Every row gives one point. A path goes straight from each point to the next, and from the last back to the first. The post is the endless flat space through its rows: a point in 2 columns, a line in 3, a plane in 4, and so on, so that a path can go around it. How many times does the path go around the post? Going back the other way cancels.

Post:
[[ 24  -5  37]
 [-24   9 -25]]
Path:
[[  2 -36  21]
 [ 33 -26   6]
 [ 40  17 -11]
 [  8  24  10]
 [-23  15  46]
 [-50 -10  20]
 [  9 -47  33]
 [-23 -39  15]
 [-61  -5  20]
 [ -8   8  45]
 [  1 -13  40]
 [ -1 -51 -22]
 [  1   3 -29]
 [  2  44 -69]
 [  2  57  20]
 [-37  16  28]
 [-49 -13  35]]
Times around: 2

Post (8 x 9):
[[-21 -12  -6 -38 -27 -46   1   6 -13]
 [ -1 -14   4  -2 -36 -33 -18  17  27]
 [ 33  12 -11  -1  23  50  13   2  15]
 [ -4 -47 -42  26  -7 -54 -12   4   9]
 [-15   2  18 -11 -22 -13 -21  35 -55]
 [  9  -9  33 -29 -67 -30  62  12 -11]
 [ 30 -25  45  -9  23  21   3  -2   4]
 [-46  40 -46  57   8 -12 -61 -45  -7]]
Path, 21 rows:
[[-33   9   3 -11   3 -55 -33  34 -52]
 [-14  -1  10  -3  25 -21 -44 -18 -53]
 [  6  -3  48  41   6 -81  -8 -50  -1]
 [-20   8  29  49 -39 -21  -9   5  38]
 [-40 -19 -26 -69   5 -28  -3  19  -7]
 [  1  -7 -16  62  -4 -39  -8   8   7]
 [-15   2 -33  -9 -52 -66 -11  35 -48]
 [  6   0   0   1 -19  -2 -20  -9  16]
 [  4  12 -32  31 -28  20  23   0 -26]
 [ 39 -19 -62 -41  -7  -4  -2  40  -5]
 [ 49 -22  -4 -33  46 -33  27  -6   4]
 [ 17 -57  -1  31  -6 -29  -1  46  18]
 [ -9 -42 -46  -9  30  -7 -13  34 -25]
 [-15 -34  52  -9 -24 -31  -5 -22 -44]
 [ 34  51 -51 -11 -54 -10  11  -2 -17]
 [ 33  13  33  -5   1 -35   2  15   9]
 [-10  15  12  -9 -12 -17  26 -12  55]
 [-66 -34  16 -46 -51 -34 -27  33  11]
 [ 10 -58 -45 -38 -41 -46 -18  52  38]
 [ 20  21   0 -36 -23 -32 -21  11 -27]
 [ 32 -18 -32  21  40  -7 -20  44 -44]]
Times around: 2

Post, 13 rows:
[[  3  -8  22 -11  21 -10  20   2  14 -14 -57 -52 -47 -37]
 [ 20  13 -30  47   9  17  -6  42  20  47 -18   9  39 -13]
 [  4 -21  12 -54  67  12 -44 -25 -27  -8 -13  23 -34  15]
 [-26 -20  37 -44  -7  55 -10 -22  30   0   1  36 -32  26]
 [-15 -12   3 -51  18  13  -4 -94  -2   2  40   3 -70  17]
 [-29  40  39  35  33  21   2  -7   0   1  73 -30  33 -23]
 [ -9  -5  50 -54   3 -65   2  21  22  -9   5 -12 -56 -58]
 [-10  34 -50  18 -24  32 -46   2  -5  15 -34 -14  13  25]
 [ 32   2 -22  11   6   8  -1  22  -5 -32  -6 -19 -53  26]
 [-27   2 -34  24  41  -4  -5  -1  35  17  -5 -57  27  42]
 [ 24  24  -6 -59 -10   7  30 -19   0  -6 -37  -8 -35  28]
 [-12  14 -89  42 -20  18  21  43  30 -33 -48  26  40 -43]
 [  0  13  27  32  -4 -45   7  -3  22 -16 -22  -4   9  -2]]
Path:
[[ 13   1   3 -24   2  -3 -18 -15  35  58 -39  -4  40 -28]
 [ -9 -42   2 -16  23  34 -29 -27   4  31  -8  15 -15 -31]
 [-23   4  24  58 -10  14 -40  -7 -28  12  22  -1  28 -16]
 [-20 -39  39 -12  -7   6 -24 -19   9 -28  -6  -4 -36  45]
 [ 36 -23 -67  10  25  -4 -15  68 -23 -30  22  17 -14  68]
 [-42 -18   6  15  26  30  19  57   0 -42   2  31 -10   1]
 [-16 -26 -16  21  59  32  -9 -12  14  15 -46 -24 -55  25]
 [-37   2 -26  26  11  19 -18  21 -19  14 -20 -23   6   0]
 [-37 -18 -41   9  13  37   4 -46  11 -27  45  11  28   6]
 [-19 -49 -74  -5  50 -27 -11   4  28 -51 -28 -36 -43 -20]
 [ -5   8 -18  31  -2  26 -53  17  37   6 -42  -3 -47   1]
 [-40  23  17  -9  48 -25 -13  60  49  44  19 -33   1  14]
 [-33   5 -63   6   5  48   1  34   4  19  -4 -36 -19 -53]
 [ -4   4 -48 -24  10  26 -50  -8 -29  16  42 -50 -39  20]]
Times around: 1

Post, 17 rows:
[[ 16 -25  37   3 -13  65  43   9 -16  14 -11  40   1 -52 -32 -12  -1 -20]
 [  2  -6 -26  22  17 -53 -67 -17  44 -20 -22 -17  59  19  18 -32  14  21]
 [-16  13   7 -14  12 -61 -75 -18  39 -20 -29 -21  64  41 -38  20 -57 -14]
 [ 21  34 -20  -3  -2  -7  34  -1   7 -27 -16   4 -25 -28   3  -6  31  60]
 [-10   5  28  26  -9 -59 -49  -7  11 -11   7 -19  45  49 -39 -13   0 -19]
 [ -5 -38  -5  -4 -34  13  27  17 -28 -27  23   3  20 -23 -22  -9 -24  28]
 [-11 -24 -23  13  -9 -39 -12   3  19 -44 -40  15 -24  -6  -1   1  30  32]
 [ 29   0 -28  -9 -14 -65 -26  30  24 -22 -21 -18  34  19  16  12  19 -23]
 [-46 -17  45 -32 -45  30 -17 -23 -15  61  29  34  71  22 -25  36 -36  -5]
 [-15 -39  27 -35   6  17  23  -9 -26   3  35  40  -5 -22   8 -11 -33  16]
 [  5   0 -17  10 -11  30  75  -8 -68 -10  14  51  -3   9  10 -13 -22  17]
 [-15 -17  33  10  -9 -31 -21 -26   4   6 -10 -41  87  22  18  38 -31 -24]
 [  4   3  12  18  -4  41  10  39  -8   0   9  25  -3 -18  13  22 -19  27]
 [ -5  24  -5  -9   7 -33  -3  35  21 -41 -57   1   0  22  15 -28  20  39]
 [-49  13  24  -2 -27  34 -28 -21 -38 -22  43  18  66 -11  16  -6 -38 -33]
 [ 16 -12 -24 -11 -16  53  43  19  20 -53  10  10 -41  19   5  -9  30  36]
 [-25  -3 -21   8 -27  30  30  -6 -15  30 -18 -11 -31 -25  14 -41  -9  13]]
Path, 30 rows:
[[ -7  10  12  10  -2  -6 -29  26 -23 -41  -5  42  53 -17 -11  -1  -1 -44]
 [ -5  10 -43 -31 -36  23   2 -12 -15  57  -8  38  22  -9  36  19  20   9]
 [ 32   2   9   2   0 -21 -50   7  -5 -90   8 -26  86  55  33  55 -59   0]
 [ 39 -56  -5  34  16 -24 -37   8  -5 -10  -9 -13   7  -9  17   5  19 -21]
 [-13 -11  31  14  12  10  12  30 -27   9 -34  -7  46 -37 -28   6 -46  17]
 [-38 -49  -3   9  -3   2 -27  -9  50 -37  37 -23  52 -24 -57   0 -37  21]
 [-32  32  34 -27  -3   7 -18  31  17 -43  80  73  14  35 -37   7 -52  55]
 [ -6  36  -5   1 -24 -35  15  -6 -43   9 -18  18  18  23  23   6 -36  16]
 [-16  -2 -24 -14 -46   4   8  23 -39  39 -15  13  11  -7  19 -33 -14  28]
 [ 20  -8  33  11 -41  15   2  15  11 -50 -56 -19  27 -16 -15  30   5 -25]
 [-12  -1  62 -12  12 -44  12 -39  -3  15  -9   8  23  16 -43 -31 -33  13]
 [-56   3  -9 -15 -18  31 -13   7   9 -10  14  23  11  -9  -4 -35  -7  -3]
 [  6 -12 -13 -17 -16   0 -15  10   1  17  39   9  38   5   0  25  45 -63]
 [-50  -8   7 -13  -2 -37  31 -33 -90 -46   8  37 -27   0 -24  -2 -38  34]
 [-19 -24 -18 -66  -7   7  -1 -26  23 -28 -41  39  12  -2  14 -30  20  87]
 [-40   9  -5  21 -31 -70 -56 -54  50 -27 -42 -52   4  37 -11 -37 -10  48]
 [-52  29 -28  12 -38  51  12 -16  -8   8  68  74  14  32  -2 -41 -15  30]
 [-24   2 -13  -6 -30  18 -18  -8  -4 -16  35  27  36 -14 -31 -11  -7  -4]
 [ -2 -52  24   7  -9 -17  12  10  10  58 -36 -58  86 -18  31  23 -12 -59]
 [-11 -24  -3   2 -28 -17  25  -8  -2 -32  -1 -28  40 -13   5  19 -31  16]
 [ 39  10 -31  35 -16   2 -15 -21  19  11 -35  50  22  -3 -14 -35 -33  -2]
 [  6 -41  10 -43 -24 -20  -5  12   9 -23 -15  -2  75  59   9 -19  -2  18]
 [ 17  63 -11 -32   2  25   7  26   1  60  -7 -21   3 -12  10   4 -50  46]
 [ -3 -16  60  14   5  12  32  16 -25  53 -25  18  29   9 -46  17   5 -48]
 [ 40 -56   3 -39 -11  -8  20  34  44  -4 -12   8  21  25  -5 -11  72 -29]
 [-39  46  19   2  23  41  10 -11 -19   6  -2  20 -15  28 -19 -59  -4  48]
 [-41 -26  36  19 -12  21 -41 -42 -73  -1  24  30 115 -20   0 -13 -69  -4]
 [-19   6  39   5 -33  12 -67   2  22 -75  -5  38  39 -40   7  48  -2  13]
 [-49  37  38  -2 -20   1 -46 -43  72  11 -59   2   8   2 -20  -6 -20  13]
 [ 60  37 -41  10  20  12  57  -2  -1 -61  20 -26  44  18  21  -8 -11 -11]]
Times around: 1
